Each point is reached from the start by the listed moves, each made 0, 1 or 2 times, or once backwards (-1), plus a little noise. Say if it took an odd or an even number of moves. Then give how often each move was made.

Moves:
(1): [ 23 -35]
(2): [23 11]
Start: [0 3]
Points:
[-45  25] -> even (-1, -1)
[23 60] -> odd (-1, 2)

Moves:
(1): [ 21  -7  -2 -10  -5  -4  -5  -6 -12   2  -3]
(2): [ 4 12 -1 -4  1  9  0  3 11  0 -1]
(3): [-4  3 15 -3  1  6 -1  7 -2 10 -1]
(4): [-1 -4  1 15 -3  5  7 -5 -2  7 -3]
(5): [  2   3   7   1   9   0   5  -6  -2  -8 -10]
(6): [-1 -6  1 -5  2 14 -6  2  2 -4  4]
(7): [ 3 -1  5 -6 -7  2 11 -6  4 -3  6]
(8): [ 5  4 -3  3  5  2  8 19 -8 -1  8]
(9): [ 5 -8  7  6  4 -2  2  1 11 -1  2]
Start: [-3  4  0 -5 -3  1 -8  4  1  4 -5]
Points:
[ 51  27  -4 -28  10   9   7  20 -42  -9 -20] -> even (2, 1, 0, 0, 2, 0, 0, 2, -1)
[-14 -12  30  26  -2  29  34 -16  30  -4   2] -> even (-1, 0, 0, 2, 1, 1, 2, 0, 1)
[ -5  22  18  -8   3  60  28  15  35 -15  12] -> even (-1, 2, 0, 1, 1, 2, 2, 1, 0)
[ 34 -10  31   5  -5   5  -5 -44 -24  16 -46] -> even (2, 0, 1, 2, 2, 0, 0, -1, 0)
